Each point is reached from the start by the listed moves, each made 0, 1 or 2 times, or once backwards (-1), plus a little noise. Say if it took an odd or an even number of moves. Then give how often each move was made.

Moves:
(1): [-1.0  1.2 -2.3  2.7  3.4 -1.5]
(2): [ 0.7  1.8  1.8  2.2 -0.9 -1.0]
(3): [-2.5  3.0  1.7 -2.0 -2.0 -2.0]
Start: [ 0.6  0.8  1.7 -0.1  0.1 -2.0]
Points:
[-0.2 -1.1  0.0 -2.2  0.9 -0.9] -> odd (0, -1, 0)
[-0.2  6.9  0.5  9.8  5.2 -7.0] -> even (2, 2, 0)
[-4.9  4.7  3.2 -6.4 -2.9 -4.9] -> odd (0, -1, 2)

Moves:
(1): [ 0.4 -1.7  0.0  1.0  0.7 -3.3  1.2]
(2): [-2.3  0.6 -0.9  1.9 -0.4  1.2  0.4]
(3): [-0.1  2.3  0.5  1.0 -1.6 -1.0 -3.8]
(4): [ 0.2  1.1 -0.9  0.3  1.4 -2.2  0.7]
(5): [ 1.3  1.1 -2.4 -0.4 -1.8 -1.6  0.7]
(6): [ 1.0  1.9 -0.8  1.6  2.2  0.4  1.2]
Start: [ 0.7  1.4 -0.6  0.6  0.5  0.9  0.0]
Points:
[ 2.6  1.8 -6.2  5.0 -1.4 -5.2  4.9] -> odd (2, 1, 0, -1, 2, 1)
[-0.5  7.4 -5.9  0.4 -6.5 -1.2 -3.6] -> odd (-1, 1, 1, 1, 2, -1)
[  8.4   9.1  -6.1   5.2   1.2 -13.6  -0.9] -> even (2, -1, 2, 1, 2, 2)
[ 3.3 -0.9  0.3 -0.3  1.5 -3.7  0.8] -> even (1, -1, 0, 0, 0, 0)

Moves:
(1): [ 2.6  2.5  1.5 -2.6  0.3  1.6 -0.1 -0.2  1.9  0.7]
(2): [ 0.6 -0.9 -0.1  1.8  1.1  0.5  2.3 -0.8  0.8  0.2]
(3): [-3.5  0.0 -1.9 -0.4  2.0  1.4  2.2  0.2  1.1  1.5]
(4): [ 0.4 -1.0 -0.9 -2.2  1.0  0.6  1.6 -2.9  4.8 -2.0]
(5): [-0.2 -0.3  2.0  0.4 -0.9 -0.4  1.3  1.3 -1.0 -3.1]
(6): [-1.2 -0.1  0.9  0.1 -1.4  1.8  0.4 -3.7 -2.2 -1.9]
(7): [ 1.2  0.4 -0.2 -1.6 -2.1  1.4 -1.1  0.8 -0.3  1.2]
(8): [ 1.7 -3.7  0.6 -2.0  2.1  1.9 -2.5 -0.7 -1.7 -1.2]
(9): [-2.4 -0.6  0.4 -1.6 -1.4  1.6  0.2 -1.0 -0.5  2.0]
Start: [ 1.8 -0.9 -0.2  1.4  0.7  0.3 -0.6  0.5 -0.2 -1.8]
Points:
[ 9.8  2.7  2.4  0.6 -5.7 -3.9  1.0  6.8  5.4 -8.0] -> odd (0, 0, -1, 1, 2, -1, 2, -1, -1)
[  5.3  -3.2   5.5   2.3   4.0   4.6   2.0  -7.2  -3.7 -12.3] -> even (1, 1, 0, 0, 1, 2, -1, 1, -1)
[ -3.3  -6.6   0.9  -5.1   4.1   6.2   3.1 -11.8   3.2 -13.7] -> odd (0, -1, 1, 2, 1, 2, -1, 1, 0)
